Each row of a before or after table is a point. The points were changed in one or more steps. Then noise was added and the rows were shuffled. The steps act on columns, c1 being the first. Write out the steps. A step turns or swaps two columns, mirrors them in a line or flattens them onto one, adds a multiple of one to another, or multiplies or shifts one. Angles are multiples of 10 degrees, from the lower column toward the higher: turns from -170 to 170, lines from 10 to 170 but not 90. Use the fewest steps. Two steps may share a column if one is a turn and the other turns, adds or multiplies; they go together, in the order done. Otherwise the lowest column goes first.

Before (14 x 3):
[[-56 -44 -30]
 [ -7 -42  31]
 [ 23 -14  -8]
 [ 27  10  51]
 [ -2   2  55]
 [-22 -25  52]
 [ 26  -7   9]
 [ 15  30 -13]
 [-47 -13 -30]
 [-42   7  16]
 [-60 -10 -13]
 [ -3 -53 -12]
 [-15  37 -14]
 [-36  -1 -28]]
After (14 x 3):
[[-57 -43 -42]
 [ -4 -53 -22]
 [-43   6   7]
 [ 25  -7   0]
 [ 27  10  42]
 [-37  -2 -38]
 [ -8 -41  20]
 [-22 -23  42]
 [ 22 -15 -19]
 [-47 -15 -41]
 [-15  37 -24]
 [ 15  31 -23]
 [-59 -10 -22]
 [ -1   2  46]]
Steps: shift c3 by -10

Before:
[[ 10 -12   0  -8  -6  23  -3  27]
 [-15   4 -10  24 -62 -39   8   5]
 [  3 -14   2 -29  -9  23 -95  18]
 [-20  -8   4  14  -1  29   7  13]
 [-13   2 -15   9  11  -5 -22  20]
 [-21 -22   2  18  -1 -24   9  26]
 [  5 -11  -4  23  14  20  -5  19]
 [  9 -18   1  25  10  25  -7  19]
 [-12  17  -6 -10   9  25 -19 -58]
 [ -3 -22 -35  -5 -14  17   8 -43]
 [ -7 -10  -2   5   1  -9 -28  25]
 [-15 -13 -21  21  -2  28   7  16]
 [  5  45  -9 -15 -62  10  -6  17]]
After (13 x 8):
[[ 25 -19 -10  19  -7   9  -4  29]
 [ 26   2 -25  14   7 -16   6  22]
 [-22 -21 -11  27   7 -24   9  15]
 [ 23  18   5 -58 -17 -14 -11 -10]
 [-38  10  -6   8  62 -16 -15  26]
 [ 22  -2 -42 -41  17  -2   3  -7]
 [-10  -7  -9  27 -10  -7 -26   6]
 [ 21  -5  -8  18 -13   5   4  23]
 [ 28  -9   2  14   3 -20   7  17]
 [ -6   9 -13  23 -19 -10 -17   8]
 [ 13  41  17  17  52   4 -26 -16]
 [ 21  -9  -7  27   3  11  -4  -8]
 [ 21 -17  -2  19 -24   6 -95 -29]]
Steps: swap c1 and c6; turn c2 and c3 by 30 degrees; swap c4 and c8; mirror c5 and c7 in the line at 80 degrees

Before, 8 rows:
[[ 12  32   5  18  29 -43   9  21  28  14  24]
 [ 13  -4 -16  10 -20  26   9  -2 -18 -13   9]
 [ 24  48  24  27  29 -11  -7  15 -18   6 -11]
 [ 34 -13  17 -13  36 -54 -71 -34 -30  55 -35]
 [-17 -14  74 -12  52  15   1 -14 -37 -33 -47]
 [ 18  40  43   2   4 -20  -9 -23  45 -26  32]
 [-31  19  -9  30  53   0 -41 -32  21  28  40]
 [ -3 -22  15   8 -43 -15 -43 -37 -35  44 -47]]
After:
[[ 52  10  22 -40  53 -31  39  29  -8 -12  26]
 [ 32 -15 -35 -33 -44  26  50  49  15  12 -41]
 [-27  18  26 -24  29 -46  -8 -26   4   2 -17]
 [ -2 -18 -30 -24  36  -8  84  65  17  23 -66]
 [-34  50 -16 -23  28   2   2 -10  22 -15 -14]
 [-10  -1 -17   3 -19  10 -14   9 -18 -13  25]
 [  3  26  45  13   3 -38   2  40  45 -24   6]
 [ 26   0 -37  32  51  44  -6  12  75 -16 -19]]
Steps: multiply c8 by 1.6; turn c1 and c8 by 150 degrees; turn c6 and c11 by 50 degrees; add 0.3 times c6 to c2; swap c3 and c9; turn c4 and c10 by 140 degrees; turn c7 and c10 by 160 degrees

Before, 8 rows:
[[-27 -33  26 -22 -12  31 -23  -8  15 -23 -66  26 -15   0  69   4 -13  -7]
 [  4 -27  -2  35   9 -14  -6 -21  14   5   5 -18  -8  38 -21  41 -21 -29]
 [ 23  11  39 -17  -1  34 -60 -47 -17 -41 -31  35  15   4  56 -51  41  13]
 [-40  21  19  61 -22  -8 -39   7 -18  -3 -24   8 -21  25  23  42  24  20]
 [ 44  16  35 -36 -48  10   9 -16 -22 -42  19 -49  -8  38  -1  47 -65 -11]
 [ -3 -20  26  14  55  36   1  31 -65  37 -32 -35  11 -35 -40  13  47 -24]
 [-33 -17  -2  16  47   8 -49 -48  41  -5   3   3 -44   6 -27  20 -12 -12]
 [  3  32 -28  39  20  22  31  -1  37 -46 -21  10 -12   5  16  58  35  -3]]
After:
[[-35 -19   0  23  51   8  46  22  41 -42 -20   4 -41   6 -27  20 -12 -10]
 [ 24  12  40 -41   0  33  70  53 -17 -31  19  33  16   5  58 -51  41  10]
 [-26 -30  28 -16 -13  30  51  25  12   2  75  25 -15  -1  69   3 -13  -8]
 [ 43  18  35  -5 -47  10 -21  45 -22   0 -20 -50  -8  41   0  48 -66 -10]
 [-42  21  19  46 -21  -6  46  -1 -19   8  16   9 -23  28  26  40  23  19]
 [  4 -25  -4  46   7 -14   1   2  13 -21 -10 -20  -7  38 -21  43 -22 -30]
 [  6  34 -29  19  21  21 -20  43  36  14  38  11 -13   1  16  59  37  -1]
 [ -3 -19  26 -13  58  36  14 -45 -65  16  38 -36  15 -36 -40  15  45 -25]]
Steps: add -0.5 times c17 to c4; multiply c11 by 1.3; turn c7 and c11 by 160 degrees; turn c8 and c10 by 110 degrees

Before (13 x 32):
[[ 39  10  19 -16  -2 -20 -12  14  -6   4 -25   4  19   5 -16  34 -13  -1
   42 -12 -19  14  -9  26  11 -51   6  50  -3  25  -1  -6]
 [ -3   1  12  -2  12  21   5  -4  17  31 -26  25  -2  10  35  -3  35  18
  -10  -5  32   0  40  -2 -14  26  36  25  -3  24 -24  13]
 [ -5  10  -9   1  12  -3  14   2  -1  10 -33   7  -5  10   7  14  12  15
    9 -23  38 -12  30 -16  -4  33   0  33  16 -11  -2  22]
 [-17   6   4 -15   8  -1  19   1 -14  21 -31  17  12  21  -7 -20  -1  -9
  -30 -12  -2  18  12  -2   4  10  19  11  14   1   1   7]
 [ -1  -1   4   1   7   7   7 -22 -18  20  10  20 -14  10   6 -12   1  15
    4  -3  26  -5  26 -11 -42  12   7  24   5  12   2  -8]
 [ 23 -15   8  -9  -6 -32 -11 -24  -2 -18 -24 -13  -3 -17 -15  14 -80 -93
   24  27 -14  20   8 -11 -33   4 -15  16 -42  25 -47  10]
 [ 16   7  -3   3  28  11 -17  -9  -2  15  -9  10  -8  32  24 -19  25  -7
   -2 -23   6  -6  29  18  14   0  25  32  10 -20   7  23]
 [  0  24   9  16   5   4 -13  -9  -6  -3 -14  13  -3  -2   3  -5  37  10
   -8  -8  11  11   9 -10  -4  36  23  28  12  -3 -14 -23]
 [ -3   1 -14  -6  21 -49 -14 -14  -4   0  -4  23 -21  -7 -15  29 -77 -72
   -2  45 -13  32 -22   6  -7  19 -33  35 -15  44 -39  31]
 [ 12  -1  18 -27   8  17  17  40   2 -32   9 -28   9  11 -28  27 -13 -25
   23  12 -16  15   3  45  10 -45  -3  57 -15  -9  -4   6]
 [  6   6 -13  15  31   6  10  -8   2  12 -36  -7  -8   8   7  -5  21  27
    5   5  -4   5  29  15 -20   8   9   3  13   6 -10  -2]
 [ 35 -10  41 -37  19 -12  -4  54  10  -9 -16  14  -1  -3 -10 -11 -16 -14
   48  -4 -35  15  -9  27   8 -23  -4  31   5  -5  -4 -16]
 [ 10   6  15  -2   6  -5   2 -20  18   9  -6   3 -18   6  20   4  -4  30
  -25 -20   4  19  19  -3  11  27  14  13   2   5  13  25]]
After:
[[-21 -12   1 -12  11   2  19   2 -15 -29 -30  17  12  21  -8 -22 -10  -8
   23 -15  -3  14  -9  -1   5  14  17   0  15   0  -4  11]
 [ -7  -9  -3   3  29  12 -21  -6  -1   2  -9   7  -7  33  23 -21 -21  -9
   15 -26  17 -10 -33  17  15  -1  29 -33   9 -20   6  18]
 [-26 -18  18 -27   8  15  18  46   3  24   7 -28   8  13 -29  25   4 -24
  -31  12 -39  17   4  47   8 -41   1 -56 -16  -9  -1   9]
 [-19 -21   8   2   5   7  10 -19 -17   0  13  20 -13   8   6 -14  -1  14
   13  -6  65  -5 -24 -11 -44  11   9 -15   4  13   4 -10]
 [-23  -8  -8   3  11   0  17   0  -4   5 -35  10  -7   7   9  12  -5  15
   10 -19  94 -13 -33 -15  -1  34   0 -21  19 -11  -2  24]
 [-27 -14 -12  -1  20 -51 -15 -17  -5  -2  -1  26 -16  -8 -12  32  66 -72
    3  45 -34  52  27   7 -13  20 -32 -20 -15  46 -43  36]
 [-18 -19  13  -2  12  18   5  -6  17 -12 -23  28   0  11  39  -3 -34  20
   29  -5  79 -11 -36  -2 -16  27  38 -18   1  22 -25  11]
 [-15   2   9  19   7   4 -13  -5  -3  -9 -14  12  -1  -1   3  -3 -35   7
   -1  -6  29  -3  -8  -8  -3  35  21 -27  11   2 -16 -26]
 [  6 -38  10 -11  -6 -36 -10 -26  -3  25 -24 -13  -4 -19 -15  16  69 -95
  -21  30 -34  48 -12 -13 -31   4 -14 -28 -43  22 -47  16]
 [  5 -31  41 -39  16 -10  -6  58  14  50 -15  14   2  -2 -13 -10   7 -15
  -11  -4 -88  23  11  26   5 -23  -2 -48   6  -8  -3 -19]
 [  5 -14 -14  15  32   8   9 -11   3   8 -35  -9 -11   6   5  -7 -22  23
   11   4  -9  -6 -27  15 -21  12  11  -5  14   5  -8  -6]
 [ -2  -9  21 -17  -1 -19  -9  13  -5  42 -25   6  21   6 -16  36   4  -1
    3  -8 -45  18  10  27   7 -49   8 -63  -6  26  -1  -2]
 [  0 -11  12  -4   6  -8   4 -21  18 -22  -5   5 -21   7  19   4  -3  29
   12 -17  12  17 -18  -3   8  28  16 -19   4   3  15  25]]
Steps: mirror c1 and c28 in the line at 160 degrees; shift c2 by -20; swap c10 and c19; mirror c17 and c22 in the line at 100 degrees; multiply c21 by 2.5; multiply c23 by -1

Before:
[[-47   7  12 -28 -13  -7  53  -3  -1  25 -34  26  27  34 -53 -15 -14   9
  -29  10   3  25 -48 -49 -31  34 -22   2  -5  44  51 -19 -19 -28  -3 -49
  -31 -10  41  -7  21 -78  -9 -11 -27  39  11   2  29  26 -44 -53  16 -11
   37  -3 -21  39  11  -5   1   1  35  -9]
 [-24  44   5  -6 -38   7 -11  27  34 -19  -1  28 -15 -45  20  13  13  22
   12  -8 -14  28  -3  32  -9 -24   4  14  13 -25  41  22  16  12  24  49
   57  -2 -18 -19 -18   6  21   4  41  21 -71  12  -1 -12  55   0  -4   6
  -44   6   1 -26  -7  -4   7  13 -42  19]
 [-61 -20 -20 -17  26  25 -33 -22  -1  25 -12 -17   6  -8 -39 -47   0  11
   -2   0   9 -47 -41 -15 -20  28  -7 -31 -11 -12 -22 -42 -53 -61 -71  -2
  -54 -28  -9   8  40 -38  24  17 -54   7 -14  -1  36 -31  -7 -38 -19 -59
  -45   4 -23 -37 -28 -20 -45  19  36  -8]
 [-25   6  37 -27 -18  -5  69 -21  20  65 -27  14 -10   6 -29 -23 -30 -14
  -52  23  11 -35  -5 -31 -13  23 -25   9 -29  18   5 -23  -6  12 -24 -64
  -37  20  21  19  14 -51  14   0 -65  22   2  -8  47   0  19 -21  34 -55
   36  -9  -6  24  23 -25   8 -13  43  22]
 [-21  19 -19 -22 -38   9  -2  41  13 -20   9 -27   5   6   1 -11  10  16
   15 -10 -22  48   5  16 -11 -12  -3  21 -12  -2   4  15   3  24  13  23
   23  -9 -31  -6 -24  18   9 -12  46 -16 -36   0 -19 -28  49  11   6  26
  -28   4  80 -14  18  -7  27  -4 -29   5]
 [-30  29  25 -31 -25   1 -34  24  28 -38  -5   1 -14 -20  -8   6  32  40
   10  16 -70  28  20  27  -7 -22 -27   5  -2 -11  26   5   8 -18 -10  39
   13 -28 -23  27 -33  25  29  39  40  15 -26  -9 -23 -26  35  -4  -7   8
   -9   1  33 -37   6 -23   8  49 -20  37]
 [-20  21 -16   6 -18  18 -36  60   6  -4  13  24 -28  -8 -17  -4  28  46
  -27 -19 -53  23  32  16  28   6  13  25  -8 -26  21  10   8  -9  -3   2
   27 -36 -16 -28  -4   7   7 -14  30  10 -22  -4 -21 -20  51   3  -2  12
  -26   2  10  -8   5 -44  11  17 -41  19]
 [-43   0  10  22 -32  14   4  11  57 -19   3  17  -3   9  18 -12  49  36
   20 -22 -24  39  16  16  17 -24 -16  -6   5 -22  -8  26  14  -4  20  37
   16 -48 -11 -25 -38   9  27   9  32 -15 -37 -13 -21 -27  22 -25 -31  13
    3  -8   7  -8   9  -2  11  13 -63  40]
 [-52   8  -9 -28  44  20 -35 -14  -1  62   8 -24 -18   3 -27 -95  -2  13
  -28  39   4 -47 -19 -18 -31  18 -32 -10  11  -8 -49 -23 -30 -81 -61  43
  -55  22 -25   9 -14 -34  49  27 -36  26  17  20   3 -18 -29 -35   6 -31
  -26  51 -30   1 -71 -37 -31  -8  30   4]
 [-25  40   3  -1 -34 -11  36  14 -12  78 -18   9  30  24 -24 -16  -9   1
  -29   7   6  22 -12 -45 -19  17  22  -6 -13  16  36 -26 -36 -32 -27 -49
  -43 -14  51  13  31 -58 -15  29 -57  11 -10   4  73   9 -49 -20  11 -19
   31  -9 -19   4  33  -8 -25 -43  56  48]]
After (10 x 64):
[[-23  41   5  -1 -33 -10  40  20 -10  76 -17  10  31  26 -23 -16  -7   2
  -60   8   5  23 -13 -45 -18  18  23 -10   4  13  73  -4 -36 -30 -25 -49
   52 -15  51 -28  32 -59   1  27 -58  11 -10   4  44  11 -49 -18  11 -21
   30 -10 -20   4  35  15 -24 -42  57  46]
 [-63 -21 -20 -19  27  26 -34 -32   3  24 -11 -17   4  -5 -41 -47  -2  12
  -62   4  11 -47 -43 -18 -21  29  -7 -26  -5 -12  41   7 -53 -61 -71  -5
   23 -30 -10 -41  41 -38  24  17 -56  11 -16  -1   4 -31  -6 -35 -20 -58
  -46   4 -21 -38 -27  20 -44  18  35  -8]
 [-21  22 -12   6 -18  17 -34  50   5  -4  12  24 -31  -8 -18  -3  27  48
   40 -17 -55  25  31  14  26   5  12  40 -23 -27   7  22   9  -8  -1   2
   17 -39 -18  18  -1   8  39 -12  30  11 -24  -4  -3 -21  51   5  -2  11
  -29   2   7  -9   8  35   8  16 -42  20]
 [-52   9  -8 -30  41  19 -35 -38  -1  64   8 -27 -16   4 -26 -92   0  14
  -39  37   5 -50 -20 -19 -24  17 -28  12 -32  -6 -14  -1 -32 -80 -61  43
   45  21 -24 -26 -14 -33  44  28 -36  25  17  22 -22 -18 -29 -36   5 -32
  -26  50 -29   1 -72  23 -30  -7  29   4]
 [-45   5  11 -28 -14  -7  54   2   0  25 -34  24  29  35 -56 -17 -12   9
  -29   9   2  26 -48 -50 -31  34 -22   3   1  42  81  15 -19 -24  -3 -49
   42  -8  42 -14  17 -79   6 -10 -27  39  11   2  12  28 -46 -52  18 -10
   38  -5 -20  40  12   7  -2   1  35  -9]
 [-19  18 -19 -21 -41   9  -2  30  14 -19  11 -26   5   7   0 -11   8  17
   21 -11 -21  49   4  17 -12 -17  -4  14   7  -1 -18   0   4  23  14  22
  -22  -9 -32  18 -22  17  21 -11  48 -15 -39  -1  -7 -31  49  11   7  24
  -29   3  80 -14  14  13  26  -5 -29   5]
 [-30  30  22 -30 -29   1 -33   7  29 -35  -3   2 -12 -22  -9   7  32  41
   16  12 -70  27  18  26  -9 -23 -25  15 -15  -8  22 -30   7 -19  -8  40
  -17 -29 -24  -3 -35  28  26  39  41  17 -25  -9 -14 -26  34  -3  -7   5
   -9   2  31 -37   6  21   8  49 -18  37]
 [-42   0   8  24 -32  15   4  -6  59 -18   5  17  -3  10  21 -11  48  37
   15 -24 -21  37  15  15  19 -20 -17  -3  -7 -23 -51  13  13  -3  21  36
  -27 -49 -12  35 -37   9  17   8  33 -19 -35  -8 -10 -27  22 -25 -30  13
    5  -9   5  -9  10   1   7  13 -64  41]
 [-23  44   4  -3 -39   8 -13  11  34 -22   0  32 -13 -44  19  15  13  24
   44  -8 -16  27  -5  31  -9 -25   5  22 -13 -23   5  15  15  12  21  50
  -30  -2 -17  27 -19   8  20   5  40  22 -70  14  27  -8  54  -2  -2   6
  -47   8   0 -26  -6  -5   5  14 -40  23]
 [-23   6  38 -25 -15  -7  68 -24  18  67 -25  14 -10   9 -28 -21 -29 -15
  -33  24   9 -35  -6 -30 -14  23 -26   6   5  17  41 -10  -7  10 -22 -67
   70  18  19 -28  13 -49  13   1 -66  20   0  -6  24   0  22 -21  35 -53
   36  -8  -4  26  24  38   9 -14  41  21]]
Steps: turn c8 and c43 by 30 degrees; add 0.5 times c26 to c43; turn c37 and c49 by 30 degrees; turn c19 and c37 by -110 degrees; turn c29 and c60 by -140 degrees; add -0.7 times c29 to c28; add -1.5 times c32 to c31; turn c32 and c40 by 110 degrees

Before (10 x 64):
[[ -2   5   8  13  -2  -3   0 -25  -2   2 -32  46 -21 -19  15  26   6  15
    2  -5   8   4   8  -5  -2 -20 -20  -3  -8 -13 -19   4  -6  -8 -18  20
  -15 -31  -1   2 -15  -6 -11  45  15  -6   2 -14  11  17  -6  11 -10  -7
    9   6 -11  -8  20  -2  14 -20   0  -1]
 [-18   2   1 -10  -4  10  -9  -1  22 -12  17   3 -32 -19   4 -17  -9  -6
   -9 -50   7  -4  20  -1  -6 -12  -5  -9  -9  -6 -23   5  -8   2  -6  -2
  -18  -2  -5  -4  12 -11   1 -10  26  -4  14 -12   0  17  -1   6  15  -2
    3   4 -30 -13   6  -2 -16 -26  16  14]
 [ -3  29   6  -4   0   4  -6 -12  14 -12  12  11  16  -2  13  41  20  17
   23   0  10   3  -6   6  -1  -9  -2  -7   7  31  -6   9  11 -15  -4  -1
    5   6  -6 -29 -18 -12   6   6  10   3 -23 -19   4   0  -4  15   7  -2
    5  -3  11  41 -16  13 -11 -23  15   8]
 [ 19  22  18  19 -19  -4  20  16  -5  -4  11   1  12  -2  10 -11   6 -17
  -13   6   5  -8   0  -9  -1  -8 -22   3 -18 -17  27  10   1 -13  -6   1
    8   7   5 -11 -15 -16 -15 -14  17  -5   2 -19 -10 -38  11  10   8  -4
   20   3   0  16  -9 -25 -19 -27 -39  -7]
 [ -7 -10   8   7   1   7   4 -20 -43   5  14  12   2  -4   0  -8  14  -6
   -8 -14  -8   9  16 -13  -5  23 -23  -6   2   0   7  -3   2 -14   6  -3
   16  -2  16   2  34  21  18  -9 -33  -2  13 -19 -19  16 -14 -21  -7  -8
   16 -35  -4 -12 -20 -23  -7   3   1  15]
 [-19  -9  22 -10  -8   7  -5 -12  21   2  -9  34  -9   0   0 -21  22  11
   -1  -5   9 -20  -1  21  56 -20  30  -3   4 -18 -21  11 -12   1  13  11
    1  -4  -6 -25  15  68  24 -13  -3 -13   7  10  10 -27 -12   9 -13  -7
   26   6  -6 -14  11  -2  -2 -17  10  -7]
 [ 18  -6  -1 -15 -10   3  -2 -29   5   0 -27  14  13   1  20   4  12 -32
    0 -10 -11   6   1  -1  -2  24  20   7 -20  -2  -4  10  27  15   7  42
   14  -5  -1   2 -11 -13 -11  -7  34 -12  18   0  -5  12  17  13  -7  10
   -2  -1  13   6 -13 -16  17  -3 -39   1]
 [-16  -7  -8  -2  -7  10 -17 -27   6 -15  15   6   9 -12   5  24  12  13
   10   3   7   7  23 -13   2   9 -13 -11 -17 -15 -22   8 -12   4  49  20
   -7   8  11 -12  20  -6 -20  -4  24  -4  10   4  -5  -5  15   9 -11   3
   21 -36  -6  -3  -9  -3 -20 -19  11   6]
 [ -2  -6   5 -10 -14  -2  -6 -22   3  -8  -9  25   2 -10  21  -7 -33   8
   56   8  11 -22  -6 -13  26 -18 -25  14 -22 -18 -19   3  13   5 -20  -6
  -12  11   7   1 -19 -13  -9  -7  18 -14 -36   9   1 -12   2  22   6   1
   14   0   5  -8  -5  -2 -15  53  15  15]
 [ 17  -1   2  -5   0   8  -1 -11  20  52  11   6  14 -22  13 -19  16  17
  -13   6  -2   8  25  -8  28   4 -17  -9 -13   9   3 -45  53  34 -20   0
   15   0  -1 -11 -15   4  26 -13   7   4   9 -15   6  16  -5 -43  -4  14
   13 -23  15  -6  18 -18 -19  -7  19 -18]]
After, 10 rows:
[[ -6  32   7   7   0   7   0 -20 -44   4  13  11   1  -5  -2 -13  21  -4
   -8 -15  -6  10   9 -14  -5  22 -24  -7 -13   0   8  -4   4 -14   5  -5
    6   0  15   0 -15  20  17 -11 -34  -2  13  38 -20  15 -15 -20  -7  -7
   16 -36  -4 -13 -21 -23  -6   3   0  15]
 [ 19 -46  18  19 -18  -5  -1  15  -5  -4  11   1  12  -1  11 -14   0 -18
  -12   6   4  -9 -16 -11   1  -8 -24   4  -9 -18  27  12   2 -14  -7   1
  -48   8   3 -11  25 -19 -17 -15  17  -6   1  14 -10 -39  10  10   8  -4
   20   4   1  17  -9 -25 -19 -25 -40  -7]
 [ -4 -63   7  -4  -1   5   1 -12  15 -12  11  11  16   0  14  25  95  17
   23   0   9   2   3   7  -1  -8  -1  -7  10  32  -7  10  11 -15  -7   0
  -61   6  -6 -29  26 -12   5   5  11   2 -23  13   2   0  -5  17   7  -1
    3  -4  11  41 -15  13 -10 -25  15   6]
 [ -2 -22   8  13  -4  -3   0 -24  -4   1 -29  47 -21 -19  16  20  45  16
    1  -4   7   3  -2  -7  -1 -21 -19  -4 -10 -12 -18   4  -7  -8 -19  19
    1 -31  -3   2  22  -5 -12  45  15  -6   2   9  10  19  -6  11  -9  -7
   11   6 -12  -8  20  -2  12 -21   0  -4]
 [ -2   5   6 -10 -15  -2   0 -24   4 -10  -9  25   2 -11  22   9 -79   9
   57   8  12 -21 -22 -15  27 -18 -24  16  -4 -18 -19   4  14   3 -21  -7
   21  11   6   1  10 -12 -11  -7  17 -15 -34 -22   2 -11   2  22   5   1
   13   0   4  -9  -5  -2 -15  54  14  15]
 [-19  20  21 -10  -9   7   2 -14  20   2 -10  34 -10  -1   0 -28  21  13
   -2  -5   8 -21   5  22  55 -21  30  -3   3 -17 -24  12 -12   1  12  10
   15  -5  -6 -24 -20  67  25 -12  -2 -13   7  -5   9 -27 -12   9 -12  -7
   27   5  -5 -13  11  -2  -2 -16  10  -8]
 [ 16  22  -1 -16  -8   3   0 -29   3   0 -27  14  13   1  21  -3  31 -34
    0  -8 -11   7 -17  -2  -4  23  19   7 -10  -4  -4  10  28  15   7  43
    2  -5  -1   1   9 -12 -11  -7  34 -11  17  -4  -5  15  17  14  -8  10
   -1  -2  13   6 -14 -17  17  -2 -38   2]
 [-19 -16   1  -9  -4  10   0  -1  21 -13  17   2 -31 -20   3 -11 -40  -4
  -10 -50   6  -4   1  -1  -6 -11  -5  -8 -22  -7 -22   6  -7   2  -6  -2
   10  -2  -3  -4  -3 -10   0 -10  27  -4  13  19  -1  20  -3   5  15  -2
    4   5 -30 -13   7   0 -18 -24  16  15]
 [ 18  12   3  -4   0   8   0 -10  19  53  11   6  13 -22  14 -25  10  16
  -15   6  -5   9   2  -9  27   3 -16  -9 -28   8   3 -45  53  33 -21  -2
   -9   2   0  -9  23   3  26 -13   6   6   8   9   5  17  -5 -44  -4  14
   12 -24  14  -5  17 -17 -18  -7  18 -18]
 [-17  12  -9  -1  -7  10   1 -29   6 -15  16   7  11 -12   5  15  54  12
   10   4   7   6  -5 -13   2   9 -13 -12 -29 -16 -22   8 -10   5  49  19
   18   8  11 -11 -20  -6 -19  -4  23  -4  10   7  -5  -7  15  11 -11   1
   21 -37  -5  -3  -9  -4 -21 -20  12   4]]
Steps: multiply c2 by 3; turn c2 and c37 by -140 degrees; multiply c7 by 0; turn c16 and c17 by 30 degrees; multiply c17 by 2.5; turn c23 and c29 by -60 degrees; multiply c48 by 1.3; turn c41 and c48 by 150 degrees
